Every row gives one point. The window is the flat piece filled in between its corners: a triangle in 3 columns, a solid with four corners in 4, and so on. A path goes straight from each point to the next, and from the last back to the first. After which points does the path pass through the window?
In the rows, 128 means zero.

Window, 3 rows:
[[206 183 125]
 [107  85 145]
 [131 163 126]]
Path:
(1): [136  92 191]
(2): [143 176 165]
(3): [128 151  98]
(4): [141 104 125]
(5): [113 127 166]
(6): [221 159 186]
(7): [186 192  87]
(8): [116 101 116]
(9): [133 156 155]
(10): [165 205 162]
(11): [183 153 108]
(12): [ 95  95 103]
Through the window after points: 2, 4, 6, 8, 10, 12

Window:
[[ 91 182 125 129]
 [118  91  77 121]
 [167 202 143 159]
 [130  69 107 164]]
Path:
(1): [167 117 112 103]
(2): [ 75  87 133 109]
(3): [162  73  45 203]
(4): [109  99  82 151]
(5): [104  87 127 118]
(6): [134  83 131 150]
(7): [123  79  75 162]
(8): [ 83 139  96 207]
Through the window after points: 6, 8

Window:
[[154  99 141  96 150 163]
 [159 185 108  94 103 167]
 [119 155 105 135 132 191]
 [110  44 224 158 173  42]
 [143 158  79 101 171 123]
 [102 117 120  78 113 150]]
Path:
(1): [163 183 157 102 232 127]
(2): [ 93 154 129  45 162 129]
(3): [167 144  94 130 115 157]
(4): [201 124  87 124 107 146]
(5): [ 89 203 141  66 119 171]
(6): [104 128 180 103 203 189]
(7): [147  78 141 118 119  93]
(8): [135  87 131 163 122 128]
(9): [114 133 171  92 173 136]
(10): [118  76 209 136 175  97]
(11): [131  67 157 136 138  68]
(12): [134 135  79 110  63 100]
(13): [137 131 175 122 207 214]
(14): [131 122 142  77 157 148]
(15): [111  99  90 186 117 155]
(16): [122  89  79 127  94 116]
Through the window after points: 2, 4, 6, 8, 10, 12

Window:
[[ 47  94  68 137   7 140 172 142]
 [131  88  78 106 102 113 167 146]
 [ 71 173 116  82 204 129 102 137]
 [169 181 127  62 168 145 110 163]
 [126 118 168 190 105  99 147 167]
 [203 141  88 133 137 142 114  86]
 [ 49 155 123  88  99  94 165 118]
 [162  49 203 137  88 154 151 159]]
Path:
(1): [140 148 182 140 133 204 192 107]
(2): [125  91  81  95  97  53  85 147]
(3): [123  99 120 114  88 124  97 173]
(4): [154 165 119 131 165 142 198 124]
(5): [105  99 150 146 109 154 174 145]
(6): [130  57 111 112  44  97 141 138]
(7): [115 133  96  93 131 136  80 140]
(8): [178 137 147 114 156 141 194 164]
(9): [176 152 170 173 164 187 180 108]
(10): [125 102 136  86 130 103 101 156]
(11): [123  90 108 115  69 118  91 113]
(12): [134 137  91 137 107 150 184 135]
Through the window after points: 1, 11

Window (9 x 9):
[[231 180 159 137 166  36 210 132  96]
 [118 195 197 178 115  87 203 181  62]
 [ 96 139 220  87 166  80 134 192 133]
 [116 122  96 137 118 185  76 141 156]
 [133 130 120  82  68 186  99  81 142]
 [ 76  37 132  99 123 178 114 110 168]
 [116 129 145 140  54 149 136 161 185]
 [118 112  82  81  91 126 133 150 126]
 [144 111 107  74 118 213 150 142 159]]
Path:
(1): [100 197 150  98 155  64 150 157 138]
(2): [ 94 182 141 106 127 109 190 101 113]
(3): [200 153 184 176 126  80 170 200  84]
(4): [157  95 168 107 119 146 129 135 124]
(5): [112 134 131 126 131 121 172 139 133]
(6): [111 144 151 108 133 120 160 137 147]
(7): [129 134 186 101  98 139 101 162 101]
(8): [223 107 147 121  86 139 105 152  98]
(9): [ 98 151 137 121 138 120 163 125 152]
(10): [ 75 137  98  57 132 149 240 103 164]
(11): [138 115 173 102 127 132  86 166 140]
(12): [164  55 164 178  70 192 161 177 110]
Through the window after points: 2, 4, 6, 8

Window:
[[153 109 141 150 154 178  87 134  82 183  81]
 [186  81 170  88  63  56  94  66 120 184 145]
 [135 149  96 169 169 111  96 163 127  27 121]
 [114 104 170 202 187 101 108  82  70 177 112]
 [154 177 104 102  51 154 166 163 177 210  77]
 [124 115  84 162 106 151 138 209  85 180  39]
 [157  99 145 138 159 162 198 154 168 146 127]
 [ 92 179 107 126  99 152 152 139  70  47 149]
 [215 110 166  97 133  82 120  98 129 101  53]
 [138 141 109  65 186 149 179 135 107 172 122]
 [161  73 130  94 145  88  88  40 153  60  74]]
Path:
(1): [182 120 127 133  90  85 136  81 117 147 116]
(2): [200 113 126 131 151 130 128  81 120  99 110]
(3): [ 74  97 137 115 141 101 113 151 115  94  83]
(4): [ 83 146 156  81 100 117 164 131 136 147  92]
(5): [248 116  89 174 109 165 121 123  97 158 130]
(6): [164 132 111 155 149 150 188 123 127 125 116]
(7): [ 69 139 168  86  82 120  74 160  97 129 117]
(8): [ 91 139 147  72 113 161  95 196 137 132 126]
Through the window after points: 6, 8
